Each row of a before or after table is a point. One or more steps were done to the points. Then noise was added and the rows were shuffled. The steps act on columns, c1 being the first. Write out the steps. A step turns or swaps two columns, mirrors them in a line or flattens them onto one, adds a multiple of one to another, or multiplies or shifts one. Angles are multiples of 10 degrees, from the lower column toward the higher: turns from -170 to 170, lines from 10 to 170 but not 90. Use the fewest steps. Two steps may share a column if one is a turn and the other turns, adds or multiplies; they go together, in the order done. Otherwise the lowest column goes first.

Before:
[[ 7.2 -8.9]
 [ 8.9  3.6]
 [-1.3 -3.1]
 [-1.8 -1.6]
 [-0.1  0.4]
 [ 6.5  3.1]
 [ 1.3 -1.1]
 [-2.6 -3.1]
 [ 3.3 -7.1]
 [-2.9  1.5]
 [ 6.3  1.8]
 [ 7.7  1.9]
 [ 5.7 -5.7]]
After, 13 rows:
[[ 1.7  0.7]
 [ 0.1 -0.4]
 [-2.6  2.8]
 [ 2.9  7.6]
 [-1.5  2.9]
 [-2.5 -1.6]
 [-2.0  1.3]
 [ 9.3 -3.4]
 [ 6.1  5.6]
 [ 7.1  8.5]
 [ 8.2 -2.1]
 [ 6.8 -3.4]
 [ 6.4 -1.9]]
Steps: multiply c2 by -1

Before, 11 rows:
[[ 1.0 -0.3  7.1  0.7 -6.5 -5.6]
 [-1.0 -5.4  4.8  2.3 -7.1  8.8]
 [ 5.7  5.6 -5.9 -0.7 -8.0  0.5]
 [ 4.3  1.1  4.3  8.1 -1.2  1.7]
 [ 5.6  3.8 -3.3 -2.5 -1.6 -1.2]
 [-4.0  4.8  2.2 -5.8  0.2  2.3]
 [ 5.5  5.2 -6.6  2.2  0.5 -5.4]
 [-4.2 -0.6  1.6  4.2 -5.5  1.1]
 [-1.9  1.0 -1.4  0.0  5.1  5.8]
 [-2.7 -0.1 -5.8 -6.2  0.2  4.3]
 [ 1.8  3.9 -5.1 -0.2  1.7 -3.1]]
After, 11 rows:
[[ 1.3  1.3  1.8 -0.9  2.2  5.8]
 [-1.2  3.9  0.4 -5.1  0.9 -3.2]
 [-0.9 -5.6  0.5  5.2 -2.9  8.7]
 [-1.7  3.8 -4.5 -5.1 -0.7 -1.1]
 [-3.3  5.6 -2.7 -7.3 -3.4  0.5]
 [ 6.6  0.1  0.3 -6.4  0.1  4.5]
 [-1.1 -0.5 -2.7  6.5 -2.4 -5.6]
 [-9.1  1.1  0.3  4.5 -0.3  1.5]
 [ 7.0  4.8 -1.5  1.7 -0.2  2.1]
 [-5.1  5.2 -0.4 -7.2  0.2 -5.5]
 [-0.4 -0.4  5.1  3.3 -2.1  1.3]]
Steps: turn c1 and c4 by 130 degrees; turn c3 and c4 by 110 degrees; multiply c5 by 0.4
